Each row of a before or after table is a point. The points were changed in one or more steps. Then noise was added and the rows were shuffled. The steps act on columns, c1 being the first. What was done? A step turns or swaps two columns, mirrors them in a line or flattens them onto one, adds a multiple of one to another, or multiplies or shifts one. Angles are multiples of 10 degrees, from the lower column toward the higher: turns from -170 to 170, lines from 10 to 170 but not 90. Use the fewest steps. Two steps may share a column if one is a turn and the other turns, adds or multiplies; they go together, in the order done. Otherwise the lowest column goes first.
In the rows, zero is written as 128.

Before, 10 rows:
[[139 140 146]
 [172  63  82]
 [120 165 165]
 [116 136 129]
 [ 47 160 155]
 [189  75 132]
 [164 140 184]
 [181 107 186]
 [145  81 238]
 [137 157 103]]
After, 10 rows:
[[ 33  84 184]
 [ 85 174  65]
 [158 121 104]
 [ 91  69 139]
 [125 104 127]
 [139 131 139]
 [ 64  80 127]
 [174 130 206]
 [ 59 132  84]
 [138  83 157]]
Steps: turn c1 and c3 by -50 degrees; turn c1 and c2 by -130 degrees

Before, 8 rows:
[[102 150 145 111 139 156 136 157]
 [129 155 156 120 139 142 128 103]
 [116 133 164 105  95 108  92 126]
 [134 120 147 112  72 127 129 151]
 [114 117 144 119 141 168 134 152]
 [115 137 112 140 123 147 113 137]
 [140 150 110  96 143 139 126  75]
 [103 125 100 131 140 138 154 107]]
After, 8 rows:
[[140 131 160  96 143 161 121  73]
 [117 132 213 112  94  68  89 126]
 [114 139 163 142 124 185 115 133]
 [104 118 150 127 140 158 155 109]
 [135 128 197 113  71 126 127 152]
 [101 158 193 110 140 213 133 147]
 [115 125 195 118 141 249 131 155]
 [129 145 206 121 140 170 126  95]]
Steps: turn c2 and c8 by -20 degrees; shift c3 by 50; turn c4 and c7 by 10 degrees; multiply c6 by 3

Before, 10 rows:
[[105 120 170 161 132 153 186 143 203 222 166]
 [144  87 138 105 145 116  93 168  81  91  99]
 [129 129 128 128 155 130 159 110  99  97 148]
 [110 161 152 119 106 112 177 110 155 229 140]
 [ 80  42 109 107 135 123 139 147 122 130 119]
 [ 97 108 102 108 179 127 121 177  89 129 136]
 [138 119 141 134 158 125 141  69 197 249 152]
 [122 225 136  87 121 155 111 132 216  76 191]
 [ 91 218 141 120 153 170 116 115 222  86 123]
 [ 95 169 160 106 134 167  93 111 129 106 161]]
After (10 x 11):
[[130 128  99 126 153 129 160 115 100  96 146]
 [113  85 107 103 146 146  89 169  80  92  97]
 [176 216 108 120 155 100 116 116 223  87 123]
 [122 119 112 136 154 140 138  69 198 250 152]
 [130 111  71 111 179  94 119 175  89 129 135]
 [157 227 106  83 120 126 110 132 217  75 193]
 [158 121 138 157 134 109 186 143 204 223 167]
 [128  43  78 107 134  83 139 147 124 131 116]
 [173 169 129 103 134 100  95 110 130 106 162]
 [113 162 122 121 105 104 178 109 153 233 141]]
Steps: mirror c1 and c6 in the line at 50 degrees; shift c3 by -30

Before, 10 rows:
[[ 90 189  97 150 175 203 176 168 152 150  64 145  82 129  98  80  75  77]
 [164  75  61 102 112 190  81 112 182 217 113 192  72 159 106 127  94 101]
 [ 93 150 119 199  90 144 127  94 152 249 136 138 171 125  56 161 136  69]
 [ 99  73  69  99  35 146 146 149 138 119  94 178 188 149 165 155 162 221]
 [136 127  88 134  69 139  73  99 160 115 180 142 142 181 114 193 122 106]
 [154  87  94 184  67 159 172 162 119 176 159 173  56 157 166 185 124 174]
 [143 141 130 147 152 157  80 113 150 184 122 118  77 163 180 174 135 103]
 [124  69  52  72  81 207  92 153 176 195  72 129 120 107  89 143 152 167]
 [102 143 118 100  93 122  87 115 180  99 114 131 108 103 137  63 168 162]
 [135  93  51  80 106 101 113 129 109  93 172 155 134 111 162 191 117 116]]
After (10 x 18):
[[163  88  95 157  67 181 174 162 118 176 158 174 209 184 115 176 125 115]
 [ 99 143 118 104  93 160  87 115 180  98 113 131 151 100 126  53 169 144]
 [128 128  87 181  69 111  73  97 159 114 179 142 111 135 137 183 122 109]
 [ 83 149 119 125  89  78 127  94 153 249 136 139  61 200 181 151 135  91]
 [137 140 130 163 152 115  79 114 151 184 123 119 195 147  95 164 135  92]
 [135  94  50 111 107 107 113 129 109  92 171 155 134  80  94 180 116 149]
 [102 191  97 127 175 105 176 167 152 150  66 143 162 150 171  70  75  40]
 [106  71  69 149  37 223 146 148 138 120  93 178  86  99  74 146 161 143]
 [159  76  63 158 110 124  81 112 183 218 113 191 174 102 167 118  94  61]
 [131  68  51 107  82 191  92 154 176 195  72 131 123  72 168 133 151  66]]
Steps: add 0.3 times c8 to c1; swap c4 and c14; turn c6 and c18 by -70 degrees; turn c13 and c15 by -160 degrees; shift c16 by -10

Before:
[[ 90 160 139 146 149 120 124 127 117 182 139 120 110 126 125 155  98 119
   71 111 182 114 126  98]
 [110  60 143 153 158 119 131 136  78 117 130 132 151 145 140  85 164 151
   83 156  99 172 133 149]
 [102 162 111 108 116 175 140 140 154  85 133 125 142 138 135 143  90  91
  112  95 132 136 123 127]
 [115 118 130  99 144 111 122 124  99 176 155 166 116 121 127 165 102 124
  101 130 151 114 150 103]
 [128 105 134 141 141 103 145 151 102 105 120 144 144 166  99 117 162 112
   78 182  99 158 101 164]
 [135 170  97 128 114 134 163 143 148 122 140 111 120 143 143 155 134  97
  102  92 124 138 160 120]
 [107 168 131 131 168 139 130 102 116 149 143 151 108 143  95 163 127 149
  110 112 145 124 152  97]
 [ 99 174 116 113 179  89 121 133 122 153 175 135 109  96 114 150 103 138
   99 107 154 116 146 125]
 [132  76 115 129 140 121 162 123 135 133 129 135 166 160 126 106 147 152
   78 142 101 193  92 167]
 [100 161 126 132  95 149 166 100 173  96 138 122 139 134 137 161  94  96
   85  91  87 117 151 146]
 [151 106 104 154 152 104 160 120 102 101 111 115 175 130 116 109 154 137
   96 188 101 139  97 113]
 [139 140 122 149 104 152 135 105 172  83 152 121  82 147 139 148  96 102
  113 104 124 122 121 127]]
After:
[[118 118 129  98 108 161 122 126  99 173 155 165 116 130 125 166 101 139
  158 137 150 112 151 106]
 [ 99 176 114 112  68 183 122 137 120 148 174 134 109 113 112 149 103 146
  107 162 154 114 146 125]
 [102 162 109 106 155  10 137 138 155 102 131 124 142  94 135 143  88  81
  105 126 133 135 123 126]
 [140 139 123 150 160  85 135 106 172  96 153 118  83  99 141 149  95  87
  103 112 126 123 119 127]
 [111  60 144 152  94 125 130 136  78 111 131 131 153 154 139  84 162 147
   90 109  99 170 134 147]
 [128 106 133 140 108 185 143 152 100 110 119 142 146 176 102 116 163 107
  103  81  98 160  99 164]
 [106 171 132 132  94  56 131 103 115 139 144 151 110 109  94 161 125 154
  144 114 148 123 152 100]
 [134 169  97 127 141 124 163 143 147 130 140 110 122  91 145 157 132  97
   75 117 123 136 162 120]
 [152 107 105 154  99 173 156 118 102 100 109 113 173 188 116 109 156 124
   79 117 100 138 100 114]
 [ 99 162 124 131 164 104 166 100 174 109 137 123 138  87 139 163  96  88
   79 128  86 117 152 150]
 [133  75 113 131 115 134 162 122 137 125 131 135 168 138 128 108 147 151
   89  94 102 194  90 166]
 [ 92 161 138 145 105 130 122 126 116 181 138 118 109 110 128 154 100 138
   58 132 183 113 125  96]]
Steps: turn c5 and c6 by -160 degrees; multiply c6 by 3; turn c10 and c18 by 20 degrees; add 1.5 times c12 to c19; turn c14 and c20 by -100 degrees

Before (8 x 64):
[[113 181  96 142 123 148 161 123 161 138 143 128 121 175 153 120 103 139
  164 127 125 142 138  99 161 177 118 120 158 174 109 157 160 135 117 110
  154 136 142  80 156 129 140 134 164  92 114 165 105 103 145  78 134 137
  102 127 133 158 160 163 163 141 104 155]
 [ 95 186 109 105  99 122 101 153 157 106 142 110 117 192 157 149 101 132
  139 119 144 174 171  93 154 136 121 137 131 147 110 125 152 166 120  94
  108 153 118 152 136 121 112 102 141 111 117 171  81  80 129  92 139 122
  139  85 140  74 108 164 150 104 156 153]
 [158 154 157  96 113 129 114 112  86  76 138 148 140  57 163  74 181 154
  112 169 120 140  73  47  80 115 158 148 104 103 156 107 186 132 152 140
  121 153 110 197 122 117 124 147 106 142 197 143 147 123 127 125  56 150
  135 189 130 155 140  96  87  77 170  93]
 [137  86 142  74 111 135 118 114  91  75  91 153 143  48 129  87 168 133
  160 177 148 140  72  77  77 101 148 137  90 123 127 128 170 130 116 127
  118 145  89 198 139  89 138 105  43 136 178 138 194 110 133 190  55 173
  102 182 119 132 179  96  89 105 143 119]
 [ 93 166 126 102 146 119 135 122 191 108 114 158 127 145 136 157 112  87
  150 142 116 170 132 148 110 141  93 138 149 156 106 118 172 163  99  59
  145 159 154 130  83 133 114 132 156 104  54 150  99  82 116 140 138 114
  143  71 156 119 132 170 166 165  82 185]
 [135 202 162 128 101 181 131  70 112  63 147  91 133 144  88 114  51 161
  183 103  74  50 166 119 150 138 114  23  86  48 155 149 232 103 132 147
    7 128 186  80 105 108 116  94 133 119 214 115 168 100  92 186 245 104
  206 102  98 195  88  93 121 109 188 164]
 [126 172  87  96 103 131 101 130 156 128 127 120 119 187 181 125 158 110
  144 156 105 170 165 134 142 128 130 110 162 161 108 143 193 154  76  69
   82 122 114 114 116 120 129  84 104  99 110 158  91  80 124 138 157 123
  160 131 126  98  87 198 126 156 126 144]
 [ 66 191 125 111 134 122 102 144 145 150 119 112 132 119 140 129 110 138
  143 142  82 148 170 110 173 155 137 130 150 130  99  98 116 172  91  90
  130 136 119  95 125 125 125 127 132 104 125 197  95 102 160  88 125  78
  114 109 134 134 128 128 130 125 128 105]]
After:
[[125 171 152  97 101 132 177 130 153 126 124 120 119 185 181 125 157 110
  142 159 105 171 164 133 141 129 129 109 161 162 112 143 192 153  71  67
   84 121 116 113 120 118 131  86 103  98 111 150  90  80 165 156 157 110
  163 131 126  98  86 200 125 158 129 140]
 [137  83 122  72 113 134 179 113  85  77  96 154 141  45 131  88 168 134
  161 176 148 140  74  77  76 105 149 135  93 122 123 125 170 131 121 126
  119 146  89 199 138  91 140 105  41 136 178 110 195 111 113  90  56 141
  100 181 114 130 180  97  88 106 142 117]
 [ 94 165 120 101 145 121 156 123 194 108 113 158 127 145 136 157 112  84
  149 140 116 168 132 152 109 137  94 137 150 158 105 119 169 164  80  59
  144 162 156 128  83 132 116 133 154 105  57 148  98  79 143 136 140 113
  145  72 157 117 130 172 169 166  82 184]
 [ 96 187 143 108 101 122 146 154 157 104 141 110 117 190 154 149 102 135
  137 118 143 178 169  91 156 137 122 133 131 145 113 121 154 168 120  95
  107 154 117 150 133 120 115 102 140 113 115 158  83  78 143 190 140 105
  140  84 139  73 109 163 153 101 158 153]
 [ 65 189 157 109 134 129 156 142 141 149 118 111 131 120 138 129 110 134
  143 143  81 146 171 110 171 155 138 133 153 127  99  98 116 173 141  89
  129 135 118  91 124 125 127 130 130 102 123 191  97 100 112 204 125  74
  112 108 135 135 129 128 130 127 124 107]
 [138 204  80 128 102 182 129  72 111  63 149  91 132 143  91 116  48 161
  186 102  75  50 163 116 150 138 115  24  85  47 158 147 230 104  77 147
    6 129 187  79 109 109 118  94 132 114 211 129 162  98 122  56 244 122
  204 103  97 191  89  95 122 110 184 162]
 [159 158 105  95 113 128 106 112  88  77 135 148 139  55 165  72 180 153
  111 172 119 139  72  48  81 109 156 148 102 100 156 107 188 132 152 141
  120 155 108 196 121 114 122 149 102 143 196 124 150 126 104 110  58 130
  134 190 131 159 141  98  88  78 172  94]
 [114 179 162 143 120 150  91 127 162 139 145 129 120 177 154 120 103 139
  165 130 124 139 140 101 159 177 118 122 156 174 109 154 160 134 144 109
  153 134 141  79 157 134 139 132 162  90 115 148 105 105 143 161 131 111
  103 125 132 156 161 163 164 138 105 152]]
Steps: add 1.5 times c51 to c35; turn c3 and c51 by -130 degrees; add 1.5 times c31 to c7; turn c7 and c52 by -140 degrees; flatten c48 and c54 onto the line at 140 degrees
